Each point is reached from the start by the listed moves, each made once or not at all, plus a little noise. Say if it took an odd or an even number of moves. Then give how often each move was made.

Moves:
(1): [ 3.06 -0.15  0.73  0.03]
(2): [-1.41  3.49  0.43  2.02]
(3): [ 1.21 -2.48  4.04 -2.18]
Start: [-0.43 -0.08 -0.89  0.38]
Points:
[1.27 3.20 0.36 2.32] -> even (1, 1, 0)
[-0.44  0.37 -0.49  0.68] -> even (0, 0, 0)

Moves:
(1): [ 2.41  0.49  0.88 -0.92 -0.44  0.56  0.97  1.62  0.54]
(2): [-1.33  3.20  0.10  1.47 -1.44  0.55 -0.29  0.05 -1.14]
(3): [-0.10 -0.38  2.40 -0.26  1.89 -0.21  0.07  0.40 -0.43]
(4): [ 0.15 -0.68  2.51  3.35 -0.53 -0.55  0.68 -0.51  1.50]
(5): [ 0.89 -0.04 -1.09  0.90  1.27  2.07 -0.76  0.19 -0.17]
(6): [-1.06 -1.58  1.09 -0.67 -1.32  1.39 -0.65  0.27 -0.42]
Start: [-0.48 -0.53  0.80  0.98  0.27  0.79  0.81  0.05  0.78]
Points:
[-0.81  2.71 -0.31  3.38  0.00  3.49 -0.33  0.26 -0.53] -> even (0, 1, 0, 0, 1, 0)
[-1.93  0.35  3.43  6.04 -1.83  4.19 -0.23  0.03  0.62] -> even (0, 1, 0, 1, 1, 1)
[ 0.40  0.45  6.82  4.82 -0.36  4.65  0.82  2.05  0.75] -> even (1, 1, 1, 1, 1, 1)

Moves:
(1): [ 0.72  0.98 -0.68  1.10  0.04 -1.00 -1.79 -1.74  0.75 -0.27]
(2): [ 0.28  1.71  0.78 -1.29 -2.54 -0.25  0.44 -2.90 -0.21  1.51]
(3): [-0.70  0.14  2.62  0.28 -0.68 -0.03  0.03  1.10 -0.25  0.25]
(4): [-1.20  1.77 -1.15  0.46  1.26  1.74  1.25 -0.50 -1.72 -0.94]
(5): [-0.67  2.14 -1.24 -0.60  0.86 -2.04 -1.78  0.98  0.34  0.36]
(6): [-0.14 -2.33 -0.87 -3.09 -1.01  1.55 -0.20 -1.18  3.48 -1.24]
(7): [0.28 0.86 0.94 0.45 0.81 0.27 0.07 0.86 0.72 1.43]
(8): [ 2.00  1.07 -1.30  0.26 -1.03  2.67 -1.26  1.64 -0.73 -0.05]
Start: [ 0.36  0.36 -0.82 -0.17 -0.90 -1.16  0.75 -0.47 -0.39  0.46]
Points:
[ 0.52  5.88 -2.69 -2.97 -3.99  1.48 -2.53 -3.00  1.29  0.04] -> odd (1, 1, 1, 1, 1, 1, 0, 1)
[ 1.03  7.93 -2.79 -0.97 -1.59  1.26 -0.57 -0.41 -2.00  2.74] -> odd (0, 1, 0, 1, 1, 0, 1, 1)
[-1.51  2.22  0.66  0.54 -0.30  0.54  2.04  0.12 -2.33 -0.16] -> even (0, 0, 1, 1, 0, 0, 0, 0)
[ 1.46  7.25 -4.22  1.50  0.99  0.46 -2.75  0.77 -1.05  0.98] -> odd (1, 0, 0, 1, 1, 0, 1, 1)
[ 0.18  3.97 -1.69  1.84  1.32 -0.09  0.24 -1.84 -0.59  0.68] -> odd (1, 0, 0, 1, 0, 0, 1, 0)

Moves:
(1): [ 0.84  0.00  0.93  1.48 -1.09  0.73 -0.48  0.21 -0.47 -0.91  2.09  0.02
  0.84]
(2): [-2.26  0.69  1.47  1.82  3.46 -0.19 -0.52  0.77  1.28 -0.10  0.15 -1.44
  0.71]
(3): [-2.66  0.26 -0.91  0.82  0.50 -0.52 -1.05  0.71  0.08 -1.36  0.37  0.95
 -0.59]
(4): [ 1.26 -2.09 -1.25  1.58 -1.02 -0.46  0.36 -1.06  0.89 -0.27 -0.53 -0.18
 -0.51]
(5): [ 1.29 -0.58 -3.09 -1.25  0.11 -2.39  0.93  3.56 -0.29  0.96  0.08  1.21
 -1.11]
(6): [-0.81  0.58  2.69  0.45 -1.29 -0.56 -1.19 -0.39  0.54  0.93  0.09  0.88
  0.53]
(7): [-0.37 -0.35  0.37  1.27  0.61  1.76 -1.88  0.23 -0.01  1.68 -1.03  2.78
  0.29]
(8): [-0.31  1.70  0.25  0.82 -0.47  1.01  0.42  0.15 -0.47 -0.38  0.10 -1.09
  1.29]
(9): [-0.21  1.33  0.31  0.26  0.10  0.70 -0.36 -0.04 -1.10  0.65 -0.57 -1.37
 -1.97]
(10): [-1.30 -1.25  1.60  1.64  1.78  0.25 -1.40  0.09 -1.50 -0.51 -1.89  0.45
  0.79]
(11): [ 0.91  0.72  1.83  0.52  0.59 -0.53  1.12  0.42  0.53 -1.08 -1.29  0.52
  0.13]
Start: [-0.52  1.11 -0.56  0.01  0.75 -0.68  1.29  0.07  0.56 -1.02  0.19 -0.30
 -0.10]
Points:
[ 1.16  3.34  4.20  5.13 -2.43  0.20  1.18 -0.61  0.44 -2.06  0.08 -1.51
  0.12] -> even (1, 0, 0, 1, 0, 1, 0, 1, 1, 0, 1)
[-3.02  2.20  3.31  4.94  3.29 -1.84 -0.94  4.50 -0.40 -1.05  0.85 -0.17
  2.93] -> even (1, 1, 0, 0, 1, 1, 0, 1, 0, 1, 0)
[ 1.35 -0.38 -1.23  3.28  1.78 -2.77  2.74  3.26 -0.23 -2.25 -3.34  0.67
  0.47] -> odd (0, 0, 0, 1, 1, 0, 0, 1, 0, 1, 1)
[-0.24  0.00  5.89  7.21  0.44  1.24 -2.57 -0.47 -0.58 -0.53 -2.94  2.86
  0.00] -> odd (1, 0, 0, 1, 0, 1, 1, 0, 1, 1, 1)
[-5.03 -1.29 -0.04  5.08  4.35 -4.55 -1.55  3.76  1.59 -1.41 -1.54  1.57
 -0.27] -> even (0, 1, 1, 1, 1, 1, 0, 0, 0, 1, 0)
[-5.32  0.69  2.82  2.89  1.68 -1.52 -2.33  0.47 -0.34 -1.94 -1.21  2.02
  0.68] -> odd (0, 0, 1, 0, 0, 1, 0, 0, 0, 1, 0)
[-3.23  4.13  0.45  4.64  0.38  3.02 -2.02  1.28 -1.39 -1.35  1.13  1.05
 -0.25] -> odd (1, 0, 1, 0, 0, 0, 1, 1, 1, 0, 0)
